Every row gives one point. The points of each table are mixes of a few directions, plus a little noise. How many directions does each table use, and how many do they share? Where both have some left over, give the other angles between the two spaces (their principal angles), to ten degrees, smallest first.

First:
[[ 54   9]
 [ 16   3]
 [ 72  11]
 [ -8  -2]
 [ 25   4]
 [-85 -13]
 [-73 -11]]
Second (7 x 2):
[[-18  -3]
 [-41  -6]
 [ 21   3]
 [ 90  14]
 [-96 -14]
 [ 42   4]
 [ -2   0]]
Directions: first 1, second 1, shared 1

First (6 x 4):
[[ -5  39  33   7]
 [-15 -28 -51 -45]
 [-14  -2 -21 -31]
 [ 23 -26   7  40]
 [  7  79  91  50]
 [  3 -62 -59 -21]]
Second (8 x 4):
[[-83 -66  60 -28]
 [-25 -12  81  12]
 [ 23 -20 -19   5]
 [-29   7  -4 -14]
 [116   7 -67  32]
 [  8  32 -10   4]
 [-11  -2 -33 -17]
 [  3  56  -8   7]]
Directions: first 2, second 3, shared 1; angles 30

First:
[[ 11 -37  -2   2  20 -36   6  23  12]
 [ 13 -35  -1  11  20   8 -13  33  13]
 [ 14 -51  -3  -5  26 -87  26  21  17]
 [  4 -11   0   4   7   4  -5  11   5]
 [-36 116   7  -4 -61 121 -25 -68 -39]
 [ -7  22   2  -1 -12  22  -4 -13  -7]
 [  7 -31  -2  -4  16 -55  17  11  10]
 [-10  29   1  -3 -15  22  -2 -19 -10]]
Second:
[[ -9  -5  34  24 -26  22   9  14  10]
 [-19   1 -58 -44   0 -52  64 -37  36]
 [ 25  -3  13  37  39  32 -43  41  17]
 [  5 -13  64  76  -8  64 -12  64  49]
 [ -3   4 -62 -45  23 -48  31 -32  16]
 [ -2   6   0 -22 -14 -11 -12 -23 -47]
 [-20   6  12 -29 -48 -15  12 -38 -56]
 [  5  -1  16  15   2  16 -16  13  -3]
 [ 18   6 -20 -12  33  -7 -33  -3 -21]]
Directions: first 2, second 3, shared 0; angles 30, 60

First, 8 rows:
[[-21 -33  11  -7  42 -13 -18  -5   3  72  24  -6]
 [  3 -16 -36  21  16  13  -6  43  44   0 -57  34]
 [ 54   8   8  -7 -59  10  39  -9  -9 -49 -54   0]
 [ 32  15  37 -15 -43 -10  24 -36 -40  -2   2 -28]
 [-39  57 -29 -33 -10  15 -43  65  -3 -83   4  48]
 [-11 -84  -7 -24  33  19  40 -68  37 -15  59 -15]
 [-25  39  18  34  16 -23 -24 -10 -29  37  47 -32]
 [  5  14   1  32   6 -12 -12  19  -3  36 -23  -3]]
Second (11 x 12):
[[   4  -39  -34   47   24   19   32  -25   52  -23    4   -8]
 [   0    7    6   -9   -2   -3   -6    5  -10    5   -2    3]
 [   4  -52  -47   65   31   23   43  -34   67  -31    4  -12]
 [  -4   20   18  -27  -13   -9  -16   13  -26   13   -1    4]
 [   4  -36  -33   44   21   16   31  -24   47  -23    4   -7]
 [   0    6    5   -9   -3   -3   -6    5   -7    4    0    1]
 [  -3    9   10  -13   -7   -6   -9    9  -14    5    0    2]
 [  -1   28   24  -36  -17  -14  -25   20  -38   18   -4    6]
 [  -2   22   21  -28  -11  -10  -19   15  -30   14   -1    4]
 [  -9   88   81 -110  -56  -42  -75   60 -121   57   -9   19]
 [   6  -59  -52   74   36   27   50  -39   81  -36    7  -14]]
Directions: first 5, second 1, shared 1

First (9 x 20):
[[ -31  -16    7    4    1  -54  -41  -16  -15  -17   18  -47   -6   33
    60    1  -24  -40   -7  -19]
 [  -5   -3    1    0    0  -11   -9   -4   -2   -3    4   -9    0    8
    14    1   -6   -8   -2   -4]
 [ -34  -18   10    4    1  -64  -48  -20  -17  -19   21  -56   -7   38
    71    2  -28  -47   -9  -21]
 [ -28  -14    7    4    2  -48  -38  -15  -14  -15   17  -41   -5   29
    53    1  -21  -37   -6  -16]
 [  11    5   -2   -1    0   21   17    6    6    6   -7   17    3  -13
   -23   -1    9   15    3    7]
 [  60   32  -14   -9   -2  110   83   34   30   33  -35   94   13  -66
  -121   -3   48   80   15   37]
 [  -4   -3    1    1    1   -8   -6   -3   -2   -2    2   -6   -1    5
     9    0   -2   -4   -2   -3]
 [  32   15   -8   -5   -2   57   43   18   16   17  -20   49    7  -36
   -63   -1   25   41    8   19]
 [  -1   -1    1    0    0   -2   -2   -1    0   -1   -1   -1    0    1
     0    0    0    0   -1    0]]
Second:
[[-22  11   3  -9 -17  19  35  29  -9  17  -6  16  25 -13 -22 -22   8  32
    0   4]
 [ 45 -26 -10  13  35 -42 -74 -56  20 -41   8 -32 -45  25  41  44 -12 -63
   -5  -5]
 [-43  22   7 -13 -33  38  63  48 -18  36  -8  31  42 -23 -34 -41  14  58
    3   4]
 [ 23 -14  -4   5  16 -21 -34 -28  12 -20   5 -16 -23  13  20  22  -6 -32
   -1  -3]
 [-36  22  10  -8 -29  35  57  46 -18  33  -8  27  37 -21 -33 -35  13  51
    3   4]
 [-39  22   9 -12 -31  35  60  45 -19  31  -5  26  39 -19 -35 -37  12  53
    3   2]
 [ 41 -22  -8  12  32 -37 -61 -47  17 -33   6 -28 -40  20  32  36 -11 -53
   -3  -5]
 [ -3   1   1   0  -5   2   4   5  -2   3  -1   3   2   1  -3  -3   1   6
    1   0]
 [ 35 -21  -6  10  30 -34 -58 -44  17 -32   8 -24 -36  20  31  36 -10 -51
   -1  -4]]
Directions: first 1, second 1, shared 0; angles 50
